Rows are points. Each copy is the shape, with its points in the same order, turned, moved and blurred by noise. Is it also mirrored, or only turned?

Shape, 6 rows:
[[-19.6  32.5]
 [  3.6  -7.3]
 [  8.4 -10.1]
 [ 17.0   2.3]
 [  5.0   6.9]
 [  8.5  -6.9]]
Copy 1 (6 x 2):
[[ 37.1 -10.4]
 [ -5.6   4.9]
 [ -7.6   8.4]
 [  1.5  18.5]
 [  8.1   7.7]
 [ -7.9   8.4]]
Copy 1 is: mirrored
Copy 2:
[[41.1  3.3]
 [-6.7  1.2]
 [-9.6 -1.3]
 [-4.8 13.2]
 [ 4.1  8.9]
 [-9.5 -0.6]]
Copy 2 is: mirrored
Copy 3, 6 rows:
[[-26.8 -29.0]
 [  7.9   5.7]
 [ 17.7   5.5]
 [ 20.2 -10.3]
 [  9.9  -8.8]
 [ 13.3   4.9]]
Copy 3 is: mirrored
Copy 4, 6 rows:
[[ 19.0  33.8]
 [ -2.5  -3.5]
 [ -9.8  -9.3]
 [-17.0   7.6]
 [ -3.0   5.3]
 [ -9.5  -6.5]]
Copy 4 is: mirrored

Shape (6 x 3):
[[ 18.6 -18.0   7.6]
 [  4.9 -31.8   7.3]
 [  9.6  18.3 -15.0]
 [ 10.1  -9.1   7.5]
 [ 22.4   7.4   6.9]
 [ -9.0  -7.0   4.6]]
Copy 1:
[[  7.7  11.0  10.5]
 [ -7.9  11.7  23.4]
 [ -1.1  -8.7 -26.9]
 [  6.2  -1.3   8.1]
 [ 20.4  -1.6  -8.2]
 [-11.2 -12.0   5.9]]
Copy 1 is: mirrored
Copy 2:
[[ 15.8  21.4  -5.7]
 [  8.1  18.9 -23.5]
 [  0.2   7.2  31.6]
 [ 12.5  11.3  -5.2]
 [ 22.4  13.8  17.1]
 [ -4.6  -1.2  -5.2]]
Copy 2 is: only turned
Copy 3 (6 x 3):
[[ -5.1  -8.1 -25.4]
 [-13.0   4.9 -26.0]
 [ 16.1 -14.8   7.7]
 [-10.6 -10.9 -15.4]
 [  4.0 -30.4 -10.0]
 [-12.1   4.0  -3.1]]
Copy 3 is: only turned

Shape:
[[ 12.5  16.1 -10.3  15.5]
 [ 20.7  24.2  -2.2  -1.5]
 [ -4.3  -4.7   0.8 -14.0]
 [ 11.2  15.0   6.5   8.1]
 [ -2.0   9.3  13.4   5.5]
 [-14.4 -29.9  17.8  -5.7]
 [ -1.3  26.3 -15.1   2.1]
 [-10.0 -28.8  -4.6  -9.7]
 [-16.8  -7.2  11.4  -9.4]]
Copy 1, 9 rows:
[[  8.1  15.5   1.2 -23.2]
 [ 23.7   8.5  17.1 -23.5]
 [  2.0  -9.4  12.6   9.4]
 [ 20.5  16.0   8.9 -11.7]
 [ 22.0   9.2  -3.4  -0.6]
 [ -6.4   3.7   4.3  36.6]
 [ 11.8  -8.4  -3.9 -24.1]
 [-14.3   1.6  12.0  21.6]
 [  6.4  -4.5   0.1  20.6]]
Copy 1 is: mirrored
Copy 2:
[[ 17.0 -15.4  -5.4 -15.2]
 [ 16.7 -15.2  15.9 -18.9]
 [ -7.3  -1.6   9.7   7.5]
 [ 18.9  -4.1   7.8 -12.5]
 [ 10.3  11.4   6.4  -9.6]
 [ -4.3  21.1   2.8  28.7]
 [ -2.1 -13.4  -3.4 -30.3]
 [-13.3   2.6  -3.3  27.8]
 [-11.2  16.8   3.9   7.7]]
Copy 2 is: only turned
Copy 3, 9 rows:
[[ 14.3  14.9 -14.9  14.5]
 [ 16.6  -2.9 -25.5   0.5]
 [ -8.2  -3.8   8.2 -11.5]
 [ 10.0  -1.5  -9.8  11.1]
 [ 11.3  -4.7   6.1   8.1]
 [-25.8 -10.8  28.1   3.2]
 [ 22.2  15.1 -11.2  -7.1]
 [-28.1   7.4  16.4  -6.8]
 [ -7.0  -7.0  22.3  -6.8]]
Copy 3 is: only turned

Shape (12 x 8):
[[-13.2   3.0 -22.1   0.3  -5.9  12.2  16.9  33.9]
 [  6.0  11.7   1.6 -21.7 -22.8   1.6 -13.3 -24.0]
 [ -2.6 -13.5  10.3 -15.2  -7.1 -23.4  10.4 -12.3]
 [-19.1   5.1  27.4 -16.6  21.9 -32.1   0.8  -4.6]
 [-18.0   1.7   1.6  -6.6   0.4 -17.7   7.6  -9.6]
 [-15.3  20.2   2.6  -7.4  27.3   7.8  18.4  -7.8]
 [  9.3  -8.9   7.6  -0.4  13.6 -11.2  16.1  -9.2]
 [  3.7   3.7   3.8  15.6  10.7   3.4   8.8  -1.9]
 [ -7.6 -10.0   2.4  11.8  -1.0  -6.3  -1.3   0.0]
 [  3.0  -8.1 -14.6  -3.3  10.2   8.8  -8.8  12.8]
 [  3.3  20.6   5.3  -4.5   9.2 -14.1 -23.9  10.3]
 [ -5.3  18.9 -18.2   0.6  20.9  -8.7   7.1 -14.0]]
Copy 1 (12 x 8):
[[ 13.9  10.3  -7.5   9.5  10.0 -20.3  36.9 -16.8]
 [ -5.8 -11.2 -25.7  -0.1 -22.8  12.3 -13.9  -6.8]
 [  5.5 -19.0  13.4   0.7   0.2   6.8 -15.5 -29.3]
 [ 24.3 -21.6   0.4 -26.0  19.1  -1.1 -26.5 -32.1]
 [ 16.8 -13.7  -5.5   5.0  13.5   2.6 -10.3 -21.7]
 [ 25.9  13.5 -12.7 -14.7  27.3  14.2  -3.4  -8.6]
 [ 13.5  -1.6  22.1  -5.1   6.5   4.5 -13.0 -10.9]
 [ 11.4   1.7   6.7  -3.5  14.8  -7.0  -4.2   8.6]
 [  6.4  -6.7   2.7   7.4   8.8 -18.6  -9.8  -9.1]
 [ 18.5  18.3  -3.2  -1.9  -9.2 -21.2   1.5  -8.1]
 [ 25.1 -14.6 -15.9 -22.3  -9.6 -18.6  -6.9  -2.2]
 [ 39.1   2.6 -10.4   3.4  10.4  10.4  -7.5  -0.4]]
Copy 1 is: mirrored
Copy 2 (12 x 8):
[[ -7.7  11.1  -5.9 -32.9 -13.7  -9.4   9.6  29.5]
 [ -6.0  16.1 -11.7  14.9  15.9   1.4  10.3 -23.3]
 [-20.3 -10.7  15.9   4.8   8.4 -14.9  -3.4 -14.1]
 [-21.8   9.2  32.0 -11.1   4.6 -13.5 -33.4 -25.1]
 [ -8.6   7.3  16.6  -3.9  -4.0 -20.4  -6.0 -11.6]
 [-11.6  16.6  -5.9 -17.1 -29.4 -14.6 -23.1 -17.3]
 [-14.7 -14.2   5.1   4.4 -12.3  -7.0 -20.8  -5.3]
 [  1.2   0.2   3.2  -1.8 -23.9   2.9 -15.2   0.7]
 [  7.3  -4.6  15.0  -5.8  -5.6  -3.3  -6.7   1.8]
 [  7.2   1.4 -12.0 -16.0   3.4  -3.0 -15.2  13.9]
 [ -2.7  28.7   9.2  -2.8  10.3  10.5 -26.7   2.7]
 [ -1.1  20.1  -4.7   5.1 -18.8 -23.8 -23.1  -1.8]]
Copy 2 is: only turned
Copy 3 (12 x 8):
[[ 33.7  22.3   2.2  -1.4  14.5  -6.2  17.0 -12.3]
 [-16.3 -17.0   2.7  25.5   1.7 -15.2  -9.6   9.3]
 [-26.0  -5.0   4.0 -10.9  15.7   0.9 -16.5   1.1]
 [-11.5 -13.2  19.5 -36.6 -10.0   6.2 -32.4   7.8]
 [-10.3   3.8   6.6 -14.6   4.2  -8.7 -16.1  -2.8]
 [  5.8  25.1  26.0 -10.2 -16.6  -6.4 -18.2   9.9]
 [-22.9  15.0  12.6 -10.1   2.2  14.1  -5.6   3.0]
 [ -5.8  16.9   3.6  -4.0 -16.1  11.8   0.0  -1.5]
 [-11.0   5.1  -4.9 -14.7  -5.8  -2.0   6.3  -4.1]
 [  2.4   0.6  17.6  -1.2  -1.8  -1.2  20.5  -4.3]
 [  4.4 -23.9   7.4  -4.8 -23.8   9.0  -7.2  -6.2]
 [ -5.2  13.8  28.9  -0.3 -18.8  -9.4 -10.3 -19.3]]
Copy 3 is: only turned
Copy 4:
[[-13.5  10.9  12.0  13.2  24.0 -26.5  -1.3  -2.6]
 [  4.4 -14.1   5.2 -32.7  -6.1   2.7 -26.0  25.5]
 [  1.8   9.0   5.4 -10.5 -16.6  13.9 -36.5  -8.3]
 [-17.1   8.5 -10.8 -18.1  -0.1  39.5 -21.9 -21.7]
 [ -6.3  -8.3   2.0  -6.0  -0.5  10.7 -26.2 -13.7]
 [  7.3  -1.0 -23.4  -4.5  25.2  11.4  -8.5 -11.7]
 [ 14.5  14.0  -8.1 -10.4 -12.8   7.6 -15.4 -14.7]
 [ 13.3   4.0  -3.9 -11.1   1.4  -2.3   5.4 -14.1]
 [  0.3  -0.9  13.4  -3.0 -10.1   6.5  -1.7 -13.1]
 [ -7.3   8.0  -5.7   2.8  -4.3  -6.1   7.6  10.6]
 [-22.9   1.6  -7.0 -30.9  -2.3   8.2   7.0  -2.6]
 [  2.0 -16.4 -29.8  -7.3   3.6  -4.1  -8.4 -12.0]]
Copy 4 is: only turned
